Rows are points. A path goes straight from each point to the next, and from the last back to the first. The post is the endless flat space through its rows: a point in 2 columns, a line in 3, a plane in 4, and so on, so that a path can go around it. Count how often the path circles the post. Going back the other way cancels.

Post, one row:
[[-17   8]]
Path:
[[ 20   8]
 [  3 -40]
 [-55 -22]
 [-68  17]
 [-35  47]
 [ 17  35]
 [ 33   9]
 [-14 -36]
 [-49 -15]
 [-43  -7]
 [-20 -13]
 [ 32 -26]
 [-35  -6]
 [-86   5]
 [-27  24]
 [ 25  36]
 [ 26   5]
 [-12 -12]
 [-72 -32]
 [-75   7]
 [  6  58]
 [ 45  41]
 [ 20  -4]
 [-18 -13]
 [-67  -2]
 [-39  33]
 [ 11  48]]
Times around: 4

Post (5 x 6):
[[ 12 -12 -15  33  24 -14]
 [ -2  -3  20  37  28  -4]
 [ 11 -23  19  16   2   4]
 [-34  69   1 -90  -9 -17]
 [ 49 -17  27  13  59   9]]
Path:
[[-36   7   8  -9   9  18]
 [ -2  20  19  95  43   7]
 [ 49  -6  20  19  -6  -9]
 [-23  13  22   2  26 -36]
 [ -3   4   0  10  52 -41]
 [-13  25  30  34  -3 -22]
 [ 74 -19  33 -44  -6 -28]
 [ 12 -53  36   7  59 -14]
 [  5  43  25   9  26 -50]
 [ 53 -28  25  66  59 -10]
 [ -6 -18   0  24   0 -54]
 [-16 -37  -1   5  17  -9]
 [  5  17  27  -8  54  18]
 [ 11  39 -13  13 -16  -7]
 [ 27  73  41 -58  20  43]
 [ 31 -10 -24  28  73  -6]
 [-52   8  -9 -40  25 -20]]
Times around: 1

Post, 8 rows:
[[  7 -41 -23  11  11  38 -16 -41  -8]
 [-12  10 -15   9  17 -33  13  40   9]
 [ -4 -75 -21   4  -5  19  -6  48  22]
 [ 14   1   7 -59  -7 -23  -1   9 -33]
 [  9 -14  14  -4   7  29 -33  19  14]
 [ 48  57 -20   6 -13  38   3 -36 -54]
 [  4 -21  23  -7 -25 -22 -29  38 -18]
 [-23  -1 -39 -65 -47   3   9 -79   7]]
Path (21 x 9):
[[-12 -54  -5  15 -18  32 -39   6  -2]
 [-45 -34  11 -23   6 -33  25 -17 -16]
 [ 53  13  22  -9  -5  21  10 -39 -15]
 [-15  19   1  -2 -12 -12 -23 -28  31]
 [  8 -22 -46 -52 -12 -20  -5  42  26]
 [  4  36   5 -35  27   5 -36 -48 -32]
 [  2  10  -6 -14 -23  -3 -10 -37 -55]
 [ -3 -13  -5  23 -26 -13   3 -34 -45]
 [ 20 -48  -6 -22   9   9  19 -34  -2]
 [ 33 -21 -29  25 -59 -14 -26 -49 -13]
 [-26 -15 -18 -63 -32 -46  29   9  57]
 [-11 -51 -41 -56 -37 -21  47  -7 -24]
 [-23  32 -24  24 -63  -3   4  -8  -5]
 [-34 -26 -51 -51   4   3 -11 -45  -6]
 [ 11  22 -47  -6  -3  25 -28 -24   2]
 [ 17 -19  12  11 -17 -56 -19  14 -18]
 [ -5   2  -4 -22  -8  -1   4 -14  14]
 [ 39   0   4  36  25  55  13 -54 -47]
 [ 11 -60  15  71   1 -31 -26  50  15]
 [ 30  34   1 -17 -95 -20 -21   0 -42]
 [-17  25 -43 -52 -48 -35   2  31  10]]
Times around: 1

Post:
[[-14  20 -15   8 -29 -25  10 -29 -35  -5  39  41 -55   2]
 [-29  -5 -12  -1   0  15 -15 -16  55   0 -56  25  13 -13]
 [ 10   7  28 -24  16  -6   1  15 -28  -3 -17  15   1   8]
 [  8 -23 -22  11   8 -15 -33  38  -2 -39   4 -18 -12  -8]
 [ 51  27 -46  22 -46 -16  34  -4  -9  12  -4  20  -7   3]
 [ -3  64 -36  11 -23  38  32  23  18  86 -26  20 -54  27]
 [ 19  -5 -10 -22  39 -22  21  12  26  31  30  33   9 -27]
 [ -5 -23 -24   2 -23  19 -38  -2 -22  46  45  -8 -46   0]
 [ 37  12 -39   1 -34  59   2  -6  19 -25   2  22 -31   2]
 [  7  12 -31 -27  -1   4 -31   4  29   1  23  46  30 -18]
 [-16   6  -4  32  29   6  10 -25  -9   6 -34 -37   0  32]
 [ 12  -1  22  39  -1  35  -8  22 -15   4  20 -40 -36  -9]
 [-12  42  -6 -33  12   2  11  10  35  23 -49 -26  -5  18]]
Path (25 x 14):
[[ 10  15 -19  -9  22   2   3  18 -13   1  29 -23  34  12]
 [-33  54 -21 -31 -12  -9  13 -50 -16   0  30 -15 -29  16]
 [  1  63 -45  16 -14  51  -7  -8  12  32 -15  12 -19  -6]
 [-20  -3  16  36   8  24  21  28 -18  54   0 -46  -9 -20]
 [ 21  -2 -15 -38   4  31 -12  28   6  -2  -6   1   1  24]
 [-23 -19  -2 -26  22  12 -28 -56  -3   6 -13  -9 -35  69]
 [ -4 -22 -13   2  51 -33 -25  16  24  57 -23  44  -5  -5]
 [  4 -52 -12  51  38  27 -21  13   1  10  -1 -42 -20 -14]
 [-19  31 -47  20   0 -40  42   3   8  16  10  -4 -39  -6]
 [-12  -6 -13  29 -32 -25   1 -23 -54  12 -34 -14  -4  44]
 [-10   4 -34 -40  18 -14   3  60  79  86  -3  25 -41 -17]
 [-25  30  -1  13  25  50 -77 -36 -27  -1  50 -24 -12  40]
 [-23   8 -14 -11  28  18 -10 -32  -7  -9  -9   9 -25   7]
 [ -5  16  -6 -53   5   9  11  32 -21   5 -29 -17 -36   3]
 [ 19 -49 -21  28   3  32  13 -31  33 -11   6  14  29 -20]
 [  7 -19  20   1  59  17   2  25  -2 -21   8  66  -4  35]
 [-13  -9 -38  -1  24 -47 -25 -48 -19  12  29  -5  11  27]
 [-13   5  -5 -16 -17   0 -33 -48 -48   7  24   9 -30  81]
 [ 33 -15 -14  -9 -47  28  -7  23 -10  18  13 -15   9  19]
 [-60   3 -43  13  11  17   9 -28 -13  36  37   8 -18  23]
 [ 29  26 -22   0 -33  11  18 -49 -13 -32  52  -7  -3  48]
 [ 29  32  12   2 -27  31   6 -46  -7 -33  12  15 -19   8]
 [ 19  56 -51  29 -49 -26 -10  13 -31  43  17 -13 -39  12]
 [  1  39 -12  36   1  95 -44 -16 -21  88   5  -9  -3  59]
 [ 22 -10 -12 -83   3  12 -39  35  18 -22 -12  14 -15  50]]
Times around: 2

Post, 17 rows:
[[ 44 -33   9  34  38  20  47 -28   6 -32  29   3  13  14   9  19 -10  33]
 [ -2  -9  22  11  -5  20 -35 -11 -20 -12 -28 -13   4  17  23 -11   1 -23]
 [-22   4 -18  33  -8   0 -23  26   5 -13 -23  13 -19  -7  -2 -12  14 -36]
 [  5   2  25   1   7 -11  -4  -9  10  -4 -14   7   9  -2  10 -40  33   7]
 [-59 -29  15 -19  35 -14  -4  30  20 -30 -48  76 -28  31 -22 -31 -73  -4]
 [-23 -51 -50  28  -3 -42  16  24 -25 -15  38 -59  54  23  -7  14   1 -24]
 [ 26 -11  21  -2  95 -12  45 -67   6   9  22 -12 -35  52  18   4  -3 -27]
 [-33   5   9   3 -29  29 -14  -8  20  31  -1   5 -19 -34   5 -18  20  -2]
 [  1 -34  15  12   8   4 -14 -13  33  35 -47 -65  13 -15 -25  -6  23 -22]
 [ -6  65  23   4  57 -24 -40  13  -2  15 -29 -25  55 -10  10 -13  13 -56]
 [  0  -7  19 -15 -22  26  -3  26  -8  22 -13   1 -24 -18 -22 -14  25 -39]
 [ -2  25  15  -7   9  15  -5   5 -17  19 -29   7 -33  17  -2  17  12  14]
 [-10 -10 -37 -16 -14  -4 -33  -4 -16   8 -42  -4 -14 -28  -6  -9   2  -9]
 [  5  25  26   1 -35 -19 -34  -3 -20  17 -23  15 -30   8 -21   1 -22 -27]
 [ -7  -5 -10   2 -14  18 -27  13   2  26  -2 -20  -6  -4 -49 -36   5   2]
 [ 19  32   8   6  13  46  53 -27 -43  19  -3  67 -13  22 -19  -1  18  -1]
 [  0   6  -9   2  -9  10 -11   9  32  13 -17   4  10  14  28  -5  -7  -9]]
Path, 34 rows:
[[-10 -61 -24 -14 -36  -2 -20 -41 -27  11 -54 -41 -33  39  28 -26  15 -10]
 [  3 -40 -10   0  47  18  -9 -35 -41   6 -11 -35 -19  32  10  11 -38  26]
 [  0 -25  32  26  20 -32 -25 -15  12  18 -43  10 -38 -34  -7  29 -14 -53]
 [ 23 -54  36  -9  13  -8 -24  -1   9 -26   6  -2  -8  45  -3 -40   3 -46]
 [ 10   6  11 -12  37  29  53  -9  21 -11   3  45  23  31   2   5 -13  -6]
 [-37 -29 -15   8 -35   6  41 -27 -18 -20 -30  10  -4   9  40  25  31   9]
 [-25  47  14  -8  -4  -7  32  55 -21  -7  -1  46 -18 -26 -35  -8   0  10]
 [-24   0   0  32  31 -12  10 -49  19  32  -9   2 -21   9  -8 -23 -15  10]
 [ 20 -30  17  -7 -12 -14  16 -10 -36  29 -38  31 -38 -22   1  41   8 -12]
 [-20 -33 -19 -21   1  -8   3  16  14  34 -18  -2   0  19 -15  24  23  24]
 [  7  -6  20 -64  -2   1   5  -5 -11  19   2   9 -15  14 -29 -17 -15  10]
 [ 11  12  21  -3   4  42 -18 -49 -29 -15 -32  -2 -15  18  -9 -29  -7 -16]
 [ -7  14  30  41  30  45 -29  34 -24 -44 -35  -7 -14  16  46  11  13 -53]
 [  8  12  52  31  24 -13   9  16 -13  -7   6  -6  39  13  41 -15 -13 -14]
 [  3  32  12 -33  77 -39  40  38   5  35  -1  38  -5 -18  -5 -12  50 -38]
 [ -9  28  -3  -2  35  35  30  42   2  20 -10   3  52  17  19   6  63  -2]
 [-43 -63  27  15   1   8  23 -11   6 -16  -3  27  14  44  -7 -14  -8 -59]
 [-13  -8  48  -5   8 -33  -3 -16  -6   5 -21  42 -50  46 -22 -22 -11 -29]
 [ -6 -19  40  -7  34 -13   7 -32   5 -10  -4 -11  24 -12  15   2   1 -43]
 [-51 -14 -29  -4 -26  14  -1  30  12 -33 -44  34  -8   5  -2 -25  -3 -34]
 [-28 -38  -7 -17   7 -11  45 -19 -18   5 -25  28  -1 -18 -27 -19 -11 -29]
 [-36  25  21  29  60  52 -29  12  44  16 -39 -28   4 -11  36 -25  34   9]
 [ -7  44  20  18  22 -29 -18  -7 -35   4  -6  60   0 -22 -42 -10 -46  -8]
 [-36  37  23 -27  -9  -1 -48  34 -83   8 -23  54 -33  -2 -11 -16  24 -24]
 [-18 -58  23  40  -1  -7  14 -15  71  17   5   8  11  62 -41  -4 -31 -53]
 [  9   0 -53  28 -10  -4  17  27 -18 -41  -5  35  18 -20 -19  15   4  -2]
 [ 31  23  15   8 -20  30  -2  12 -35 -40 -60  16   6 -17  20  11  23 -54]
 [-31  -6 -32  25   4 -29  30  28 -40 -28 -11  24  11   3  21 -13  -3 -12]
 [  4  36  -6  12  84   1   3 -20 -13  32  -6  -9  42  13 -24 -34   2 -16]
 [ -6 -30  -7  25  42 -63 -17  -9   3   0  26 -20 -25   8 -32  -5 -13  25]
 [  4 -33 -25 -13 -15 -14  -1  24 -22 -34 -41  24  -4  -3  35   9  47 -33]
 [-21 -18 -38 -15 -45  -2 -45   6  21 -36 -12   8   9 -17 -30 -38 -22  25]
 [-44  82  26  34   7 -29   8  45  -3  30  35  14 -11  55 -30  -1  -3 -34]
 [  8  47 -77  16   6 -21 -21 -26 -87 -18 -47  -2  -2 -30  14  -7  12  24]]
Times around: 5

Post:
[[-20 -60  22 -21  11   2   5 -69  33  -5   5  18  20  55 -39  -1   0  35]
 [ -7   8 -15  12  -1  18  -1  10  24  -8  25 -28  -3   2  -1 -13  -3  -2]
 [-23  -6  15  12   0  42   5   9   0  24 -33 -27  18 -14  -8  41  -1  -9]
 [-22 -10  16  20  -8  18  17  38  21   9  -3  -9  16 -36  22  22   1  23]
 [  2 -53 -19  14  -6  -8  17 -71  -2  19 -21  10  18  39 -62 -20  24  40]
 [-17  26  -4   7  25 -27  -2   4   5   2  13   8  20  16  16 -47  -7  -6]
 [ 27 -18 -27   9  27 -28  26  19   7   9  12   6 -38   4   5 -13 -27  -8]
 [-12 -13 -16  10 -11 -32 -29 -10  31   5  12   4 -24  13 -19 -23  -5 -34]
 [ -7   0   5 -11  -8   6   3  28   3  -5  -7 -54  55 -14  36  42   9   2]
 [-15  28  15  -1 -28  24 -18  38   1  19   3  -8  46  -8   0  57  -8   4]
 [ -5   7 -29  -6   5  -5 -20  20  21  -1 -12   5 -20   7  25 -11   7   2]
 [-20 -14  11  -3 -26  24  -8  27   3 -13 -36 -23  14 -10 -18   9 -22  12]
 [ 14 -82   9 -33  -4  -1  17 -51 -13  14   1   8  -9  34 -59 -32  45  30]
 [  3 -47  31 -34  -5 -10  22 -95 -12   5  -4  -3  -2  17 -34 -14   4  51]
 [ -1  11 -34  -6   9 -11  11  18   5 -22   5  25  21 -23  17 -18  -3 -23]
 [ 32   3  -4  12  33  -7 -20   4  24 -18   6  11  25 -14   5 -41  -8  -7]
 [-17  35   2  25  13 -17 -12  19  13 -35   5   0   5   2  12   3  10 -15]]
Path, 25 rows:
[[  3 -37  -7 -59   8 -19   6 -29 -13 -19 -30   0  36 -26  -7  13  31  28]
 [  5 -31 -25 -19  37 -52  15   4 -21 -40  28   8   4   3  17 -22  -1 -10]
 [ 34 -27  -9  -7 -12  37 -46 -10 -33  28 -20 -40  18  -4 -13 -18  46   5]
 [ 12 -54 -36  -4 -36   5  23  47  50  25  11   4 -44 -21  40  -2  -2   6]
 [-18  -2 -20  -7  -8  24  40  22  26   6 -16  32  21  18   5 -12  22  17]
 [  4 -52 -21 -38   8 -28  -8 -27  10   7 -51  18  14   5   2   4  37  19]
 [ 14   5 -17 -22  15 -17   7  -4 -18 -11 -22  17  20 -33  34  12   7  19]
 [ -1   7 -29  45 -17  40 -31  39  22  17   8  29  -1  -6 -39  18 -27 -21]
 [-13   6  12  -6 -24  25 -11  11  13   1   0   1  43   6  -2   5 -21  13]
 [ -5  -1 -28  -5  -8 -21  27  28  38 -14  27  12 -56   7  20  -8   4   1]
 [ 24 -47 -22 -29 -19 -25  -7   7  17  -4 -37  -5 -22   9 -18  11   3  31]
 [ 25 -46  14 -25   5 -26 -19 -24  -5 -15  16  27 -26   2 -61 -13  -4  10]
 [ 14  18  -6  -9   4  -4  31  15 -48  -5   9 -19 -33 -41  25 -10   3  18]
 [-64   4  30  53  -7  23  -3  -4  39 -13   3  -1  17  22 -23  26 -20   7]
 [-12 -14 -16  21 -24  14  45  10  22   3  19  15  24 -25 -13 -22   3 -18]
 [-22  -6  14   0  33  -1  44 -29   2  15 -33  15   9   8 -15 -29  13   3]
 [ 30 -17   4   0  24  31 -18   2  28 -32  11 -36  21  13 -34  -1 -15  22]
 [  5 -19 -30 -20  28 -14   4   7   1   2  18   1 -12  38   0  -8 -38  30]
 [-12 -58   2  12  15  11 -13 -19  22  43  -8  16  16 -23 -55 -40  -3   9]
 [-23 -29   7 -23 -18  -8  -7   7  20   1   4 -22  28 -16  -8  11  25 -19]
 [-33   0 -22   6 -16  12  15  23   0  13 -68  19  23   8 -12   9  31 -17]
 [ 24 -21  -5 -22 -19  11   6  41  18 -14  43 -26  14 -23  46 -23  -7   1]
 [-33 -52 -28   6   5  33  16  40  12   0 -19 -10  45  21   1  -2  16 -35]
 [ 16 -13 -20  29 -24  -4 -14  -7   4 -11 -52  -9  28  16 -15 -37  18  16]
 [  1 -35 -22   7  34 -16  54  11  37  -5  13  -3 -12  16  13 -13  18  13]]
Times around: 3
